Each row of a before or after table is a point. The points were changed in one or more steps. Then noise was added and the rows were shuffled. The steps act on columns, c1 being the first. What was done? A step turns or swaps two columns, mirrors them in a line or flattens them onto one, adds a multiple of one to another, or multiplies or shifts one. Angles are multiples of 10 degrees, from the lower column toward the higher: turns from -170 to 170, lines from 10 to 170 but not 90. Use the fewest steps. Two steps may share a column if one is a turn and the other turns, adds or multiplies; they go together, in the order done. Otherwise the lowest column goes first.

Before:
[[ 10   3]
 [  3  -2]
 [ 24   7]
 [  9   5]
 [  5   6]
 [  6  -4]
 [  8  -8]
 [  5   4]
 [  1   5]
 [  4 -37]
 [  5 -21]
 [ 10   4]
 [  5   2]
 [  3  -5]]
After (14 x 2):
[[ 11 -58]
 [ 12 -41]
 [ 13 -18]
 [ 13 -13]
 [ 13 -16]
 [ 26 -16]
 [ 19 -27]
 [ 61 -13]
 [  8 -24]
 [ 25 -17]
 [  2 -15]
 [ 22 -15]
 [  7 -22]
 [ 15 -24]]
Steps: multiply c1 by 2.5; shift c2 by -20

Before:
[[ 53   5   1   8   0 -28]
 [ 21 -39  -5   7  17  14]
 [ -1  21  12 -21 -11 -32]
 [-26  36  22 -22  -3   0]
 [  7  19  14 -24  -7   3]
 [-22  -8   7  11 -38 -23]
 [ 13 -30   9 -10  12 -32]
 [-19  31 -10  -1  -6 -18]
 [-28   1  -1 -14  24  23]
 [-20  23 -44  14   1   5]
 [  0   9  13  14  14 -25]]
After, 11 rows:
[[ -7   7  -9   8 -38 -31]
 [ -8 -12  30  -2  -6 -28]
 [-22  23  35 -17  -2 -12]
 [ 11  -5 -42   4  16  23]
 [ 59   4   6   4  -2   2]
 [-18 -44  25  11   1  -7]
 [ 26   8 -31  -7  11 -20]
 [-37  -3  -1  -8  24   6]
 [ 14  11  19 -17 -10 -27]
 [ 13  11   9   8  12 -21]
 [  3  15  18 -18  -8   6]]
Steps: turn c1 and c6 by 30 degrees; swap c2 and c3; multiply c4 by 0.7

Before:
[[ -4  39 -28   1 -31 -19 -36 -45 -37]
 [  8  43   6  -4 -32  33  23  20  21]
 [ 18  -2   5 -26  23  11 -19 -46  24]
 [-10  12  35  12  19  -7 -19  13 -37]
 [-37  40  24 -21 -36  14 -39 -26  -3]
 [-25  -7 -20 -23  20  -8   6  20 -27]
 [-44 -13   2 -10   7   5  38  -3  34]
 [-44  -9  42 -36 -37  21  34 -21  -9]
 [  5  60  33 -15 -13 -10  -2   2 -19]
 [  1   8  28  -3 -25 -33  -5  17  -3]]
After (10 x 9):
[[  0   8  35  25  31  21  -3   0  -8]
 [  4  59  32  18  11  -7   1   3 -27]
 [  5  46   5 -25  39 -23  24  -1  12]
 [-26 -14 -16  21  -9 -17   6 -28 -32]
 [-37  38  21   3  21 -28 -38  41  -9]
 [ -5  34 -26  17   6  14 -38  56 -47]
 [-15   0  33   1 -14  15 -16 -21 -36]
 [-43 -11  40   4  23 -37  33  36  -8]
 [-43  -2   3   3  -6  -9  39  -4  34]
 [ 17   0   2  11 -44 -27 -21  24  25]]
Steps: turn c2 and c9 by -10 degrees; turn c4 and c6 by 130 degrees; turn c5 and c8 by -150 degrees

Before (13 x 12):
[[ -5  21   3   7  18  -4 -14  -5 -24 -12  20   6]
 [-30 -21  20 -29  20  29  12 -29  -7   5   1 -52]
 [-34 -50 -31   1   8  18  37 -16 -14  20  34 -23]
 [ 24   2  -7   0  18 -13   0 -12  22   1  26  28]
 [  9  16   6 -25  13 -24 -13  31   1  29   9  -4]
 [ -5 -18 -25   2  16  43  28   2  -4  19   5   4]
 [-22 -38 -11 -15 -36  47  36 -10  -4  22  25 -24]
 [  8 -49 -39  12  -5   8 -44   5 -11  34  15  25]
 [  8  22 -15 -25  35   3  -6   6  11 -37  32 -11]
 [-41 -24 -18 -41  11  18 -13 -30 -30  22  10   8]
 [-56 -30   2  -7  14  22   7  -1   8  -4  21   1]
 [ 25   9  15  -8  40   5  -5  20   4  -2  57  16]
 [ 15 -20   0 -18  20 -17 -15  14 -21 -13   6  29]]
After, 13 rows:
[[-43   3   1 -41   5  10  22 -39 -32  -8  20   2]
 [-24  -3  18 -17 -59  40  21 -22 -10  36  18 -30]
 [  8  -4  11 -26  27 -16  25  38   0 -14  -2   2]
 [ -7   1  21   6  21  -1 -11  -2 -25 -11   4   7]
 [-39  -5  21   5  -3   9  20 -22 -14  38  40 -29]
 [ 28   5  58  -5  39   8  -1  14   1  -8   2  20]
 [ -6   0  -2   5  -5  43  16 -12  -5  26  22   0]
 [-27  -9   7 -29   6  18   5 -39 -10  11 -22 -52]
 [ 14   3   5 -24  25 -14 -17  26 -22 -12   1  29]
 [ 25   5  24   0  24 -17   2  -6  23   2  18  27]
 [  8   4   1  13 -10   9  33   0 -11 -46  38  21]
 [  2  -1  25 -26  35   5 -34   3  10  -7  25  -7]
 [-55  -1  22  -8   2  24  -4  -8   6   4   9  -5]]
Steps: flatten c2 and c12 onto the line at 80 degrees; turn c3 and c11 by -70 degrees; add -0.5 times c6 to c5; turn c6 and c8 by -20 degrees; swap c7 and c10

Before, 10 rows:
[[-15 -17   2  23 -48  -4  30   1   1  15 -36   8 -23  -4 -38   7  18  -2]
 [  6 -14  24  10 -42  -9 -14   2  -1  24  21  23  -5 -30  46   5 -44  -8]
 [-34  34  15  -1 -31  29  15 -42 -18  -1 -10 -12  21  35  23  -6  -8  -4]
 [-36  -2 -13 -48  16  -5  -8 -11   5  31 -13 -12  17  -5  30   6  -4  35]
 [ -2  19 -30  17 -47  -2  -1  -9  20  15  13 -23  -9 -11  21  -4 -22 -18]
 [  3   8 -23 -13 -10  -3  -5  -7  15  26   0  14 -60 -19   0   0 -22  15]
 [ 12  -9  -5   2 -40  23 -35 -41  22  13   1  10  -3  18 -15   3   8 -23]
 [-17 -12   2   1  -8   4 -16  -4   8 -13 -20 -28 -34  42 -13  -6  -3  12]
 [ -5 -18 -17   7 -13  28  -2  11 -20  -4   2  23   3  22 -45  -2   3  -6]
 [ -6  -3  27 -18 -45  18   4  -4 -33  18 -47  29  16   6 -19  46  12 -11]]
After:
[[-18 -13   3   1 -10   3 -18  -5   1 -13  27   6 -34  44  -7  -7   8  10]
 [-14 -16   3  23 -46  -3  31   1 -15  16   2 -18 -22  -5 -24   7  -7   0]
 [-37  33  17  -2 -31  27  14 -41  15   0  13   1  24  34  14  -5 -12  -4]
 [ -7  -4  29 -20 -43  17   5  -5   1  19 -12 -32  17   4 -12  46 -35 -10]
 [ -7 -17 -17   6 -13  27  -3  11   0  -3 -21 -11   5  22 -30  -3 -20  -7]
 [  5  10 -23 -14 -10  -2  -6  -7  15  25 -14  -9 -61 -19  -1   0  22  12]
 [  6 -15  23  10 -43  -9 -14   5  43  25 -25  -4  -5 -32  31   4  14  -8]
 [ -4  19 -30  18 -47  -4  -2  -8  15  16  19  14  -9 -12  15  -5  26 -19]
 [-38  -1 -12 -48  16  -6  -7 -10   3  30  12   2  17  -5  22   5   4  34]
 [ 12 -10  -4   1 -39  24 -36 -41 -17  13  -8  -7  -3  18 -11   2  16 -24]]
Steps: turn c9 and c17 by 110 degrees; multiply c11 by 0.4; turn c11 and c12 by 120 degrees; multiply c15 by 0.7

Before (9 x 32):
[[ -8  16  -1   0   5  13  13  -1  -4   5  10  -4   2   5  13 -20  -8  12
   -2  -8  17  11  10 -13 -19 -15 -24  -8   9 -15  -1 -14]
 [ -7  10 -15  -6  18  10  -8 -17  19  28 -13  15  -3   3  10  -3  -5  -9
  -13 -27 -17  -5   8  22  11   4   6  -4  14  -8  -9   1]
 [-18  11   5  -4  -2  15   8  13  25 -11  -1  11  -6  25  -8  -4  -9   6
  -13   3  -6  10  -1 -15   1 -13  -4  -6   0   1  -9   7]
 [ -2   8  13  -7  10  -8   1 -10 -12   0   1   9  -3  14   6   1  -5  17
   -1  21  13  -2   8  -2  11  -3   0 -19  19  11  -6  12]
 [  5  13  -2 -20 -14   1  -8  18 -11 -11   5  -3  -5  13  10  -7 -18  -5
  -10   3   6  16  18   4   3 -30  -2  -4   5   7  -8  -4]
 [ -5   0 -15 -14  -5  -3  -9 -11  -3 -14   1 -24 -12   5  -5   0  -7  -4
  -11  11  21 -11 -11 -10  20  10  -2  23  13 -12 -10  11]
 [-19   9  -7 -31 -11  -3  -3  -4  16  14   0  11 -12 -20   3  24  -3 -14
   16   3  15 -11  32  -3   1   5 -11  10   6 -31 -12   7]
 [ -6   3  -5   4   3 -15   2  -3   5   0  -4 -25   5   7   0  -6   1  27
    7 -16  21  13   5  -1  -5 -20 -14  17   5  -2   6   3]
 [  8  24  12 -15  14   8   0  -7   1 -17  -6  -5  -7   9  -4 -43  -3  10
   -1 -38 -12  -6  -6 -12   2 -21  -2   2  -7  -7  12  -1]]
After (9 x 32):
[[ -9  15  -1   0   6  14  14  -2  -5   5 -13  -4   2   5  13  16  -8  12
   -2   8  17  11   9 -12 -18 -15 -28  18   8  11  -2 -14]
 [ -5   1 -13 -14  -6  -3  -8 -12  -4 -14   4 -25 -12   5  -5   8  -7  -3
  -11 -17  21 -11 -11 -10  20  10  -9 -20  13  -8 -10  10]
 [ -7   9 -15  -6  19  10  -8 -17  19  29  -2  14  -3   3   9   2  -6  -9
  -13  45 -16  -5   8  22  11   3  -4   8  14  -8  -8   1]
 [ -6   3  -5   4   4 -15   2  -4   5  -1  -4 -26   4   7  -1  12   2  27
    8  25  21  13   6  -1  -6 -19 -12 -13   7  10   5   2]
 [ -2   8  12  -7  11  -8   1  -9 -12   0   9   7  -3  15   6  -7  -4  18
   -2 -32  12  -3   9  -3  10  -3   7  20  18   8  -5  13]
 [  7  25  13 -15  13   8  -1  -7   2 -19 -15  -5  -7  10  -3  44  -3  11
    0  60 -12  -6  -7 -11   3 -21  -5  19  -7  -3  12  -2]
 [-18   9  -6 -31 -10  -3  -3  -4  16  15   2  11 -12 -21   4 -18  -3 -14
   16  -6  15 -11  32  -3   1   5 -37 -15   6  -4 -12   7]
 [-18  12   5  -3  -3  15   9  11  26 -11   4  11  -6  24  -9   3  -9   7
  -12  -5  -7  11  -2 -15   1 -13  -2   9   0   5  -9   7]
 [  6  13  -3 -21 -14   0 -10  19 -12 -11  -3  -2  -6  14  10   4 -19  -5
   -9  -6   6  17  19   3   4 -31   0  10   4  10 -10  -3]]
Steps: turn c16 and c28 by -160 degrees; add 0.3 times c2 to c28; multiply c20 by 1.6; turn c11 and c20 by -160 degrees; add -0.3 times c23 to c27; turn c27 and c30 by -50 degrees
